Rows are points. Each copy is the shape, with its points in the same order, turned, moved and blurred by noise. Some copies are also mirrored. Which?

Shape (8 x 3)
[7 -5 4]
[-7 20 -2]
[-60 7 6]
[17 0 2]
[-8 1 -19]
[15 -3 -2]
[14 5 10]
[-20 -4 -10]
Copy 1 (8 x 3)
[8 -16 0]
[29 2 8]
[23 49 -22]
[10 -24 8]
[5 9 15]
[6 -18 10]
[16 -26 1]
[4 17 3]
Copy 1 is: mirrored
Copy 2 (8 x 3)
[-2 8 8]
[15 -15 16]
[-14 -59 9]
[5 14 11]
[10 -10 -8]
[6 13 5]
[4 12 19]
[-2 -18 -6]
Copy 2 is: mirrored

Shape (7 x 4)
[10 -6 -11 -18]
[-7 14 26 -18]
[21 7 7 -4]
[-48 56 -4 20]
[6 -10 15 -19]
[-2 1 34 -12]
[2 -10 0 6]
Copy 1 (7 x 4)
[7 -16 -13 -10]
[-22 7 12 -16]
[-4 -15 11 7]
[-60 34 -34 27]
[5 -3 8 -17]
[-8 10 21 -13]
[11 4 -4 6]
Copy 1 is: mirrored
Copy 2 (7 x 4)
[-2 2 -20 5]
[-13 26 18 4]
[12 14 -4 -10]
[-40 -26 55 -29]
[2 20 -5 15]
[1 28 19 14]
[12 -6 4 8]
Copy 2 is: mirrored

Shape (12 x 6)
[-11 -2 1 -32 15 36]
[-33 -12 9 17 28 24]
[6 31 1 29 -19 12]
[-12 -22 -29 -13 -35 13]
[17 22 -34 -8 4 7]
[14 10 11 11 26 21]
[-9 3 -2 -50 -18 -15]
[14 8 -18 53 -5 11]
[6 -10 24 24 10 -16]
[-1 -4 28 60 -1 36]
[11 9 26 22 20 26]
[22 2 -21 -28 -15 24]
Copy 1 (12 x 6)
[-6 -9 -41 -5 -10 42]
[-26 25 -17 26 10 28]
[-23 -4 -1 -17 -1 -24]
[8 -30 3 -17 36 26]
[-3 -9 6 -33 -22 22]
[-25 0 -13 7 -31 7]
[47 -11 -26 -23 1 17]
[-39 -7 33 -4 5 -13]
[4 5 9 30 -9 -15]
[-57 -1 0 27 11 -26]
[-29 -4 -15 20 -23 -10]
[1 -40 -10 -32 -8 25]
Copy 1 is: mirrored
Copy 2 (12 x 6)
[-18 22 -9 1 21 20]
[33 21 -30 13 14 30]
[7 -40 -37 -5 -13 11]
[1 -21 33 5 -2 36]
[-18 -28 -8 26 7 -7]
[9 -3 -38 0 23 -6]
[-24 14 26 -3 -24 -2]
[35 -54 -29 14 7 9]
[43 -3 -19 -10 -5 -14]
[49 -27 -53 -22 15 29]
[18 -4 -46 -14 21 2]
[-27 -22 13 -2 18 4]
Copy 2 is: only turned

Shape (11 x 8)
[-16 -4 -18 -19 -6 12 12 -15]
[-8 -26 15 9 -27 -5 42 19]
[29 -1 18 28 18 -28 2 -21]
[18 14 18 22 -6 -53 -9 -3]
[-17 3 -12 16 5 10 -1 -2]
[2 -6 -14 -5 -13 33 0 11]
[-1 -16 -13 -16 13 6 -5 9]
[-24 -10 -2 -3 11 9 -1 14]
[-14 -32 33 8 -29 -12 14 9]
[28 -14 4 41 -2 -46 -20 -29]
[-20 -14 41 -6 -20 10 14 10]
Copy 1 (11 x 8)
[-25 28 -3 7 -8 17 8 4]
[-6 0 -5 8 5 8 -57 -1]
[35 -6 44 1 29 20 7 4]
[37 1 44 -7 11 11 -3 -36]
[-7 1 -9 -3 28 14 14 -9]
[-15 -12 -13 4 -9 -8 10 2]
[7 9 -10 25 -3 -3 15 1]
[6 14 -26 5 12 -2 4 0]
[9 17 6 0 11 -11 -49 -4]
[27 -3 60 7 43 0 7 -23]
[11 15 -13 -20 -4 -8 -31 15]
Copy 1 is: only turned
Copy 2 (11 x 8)
[3 0 13 6 -3 17 -21 7]
[17 -2 1 -13 -57 -27 -29 2]
[42 28 -29 -8 -5 -18 32 13]
[37 5 -59 -5 -7 -25 4 12]
[-9 9 -1 7 -6 -11 -1 20]
[-5 -24 25 1 -2 -13 -2 -2]
[-9 -1 3 -15 -4 5 1 -9]
[-18 11 1 2 -12 -6 -7 -6]
[22 16 -8 -7 -31 -41 -33 -12]
[47 22 -40 -26 19 -34 16 29]
[14 14 5 18 -34 -29 -26 -24]
Copy 2 is: mirrored
Copy 3 (11 x 8)
[-19 17 -34 4 -1 -2 12 -10]
[1 21 -7 -25 49 -14 -4 11]
[1 0 41 17 -8 -28 7 16]
[0 17 56 -11 -14 -3 8 12]
[-8 -12 -8 2 6 0 27 -13]
[-8 3 -24 20 25 19 5 -12]
[15 7 -21 12 -4 3 0 -16]
[7 -11 -22 -10 4 3 4 -13]
[7 10 -5 -29 29 -1 -2 35]
[14 16 49 16 -13 -14 37 31]
[-10 -6 -17 -25 24 6 -19 26]
Copy 3 is: mirrored
Copy 4 (11 x 8)
[-8 8 -4 -1 -19 -26 -8 4]
[5 23 -24 31 35 -39 0 -8]
[1 -3 30 22 38 31 -11 -4]
[-1 20 17 -7 53 30 -12 -17]
[-27 0 -9 9 -3 2 6 -8]
[3 16 -22 10 -19 -5 23 6]
[-3 11 -22 7 -10 6 -15 18]
[-13 -3 -36 8 -2 -3 -9 -1]
[22 24 -25 27 33 -19 -11 -30]
[-6 30 36 29 34 46 -19 -21]
[29 -1 -27 9 21 -25 2 -28]
Copy 4 is: mirrored
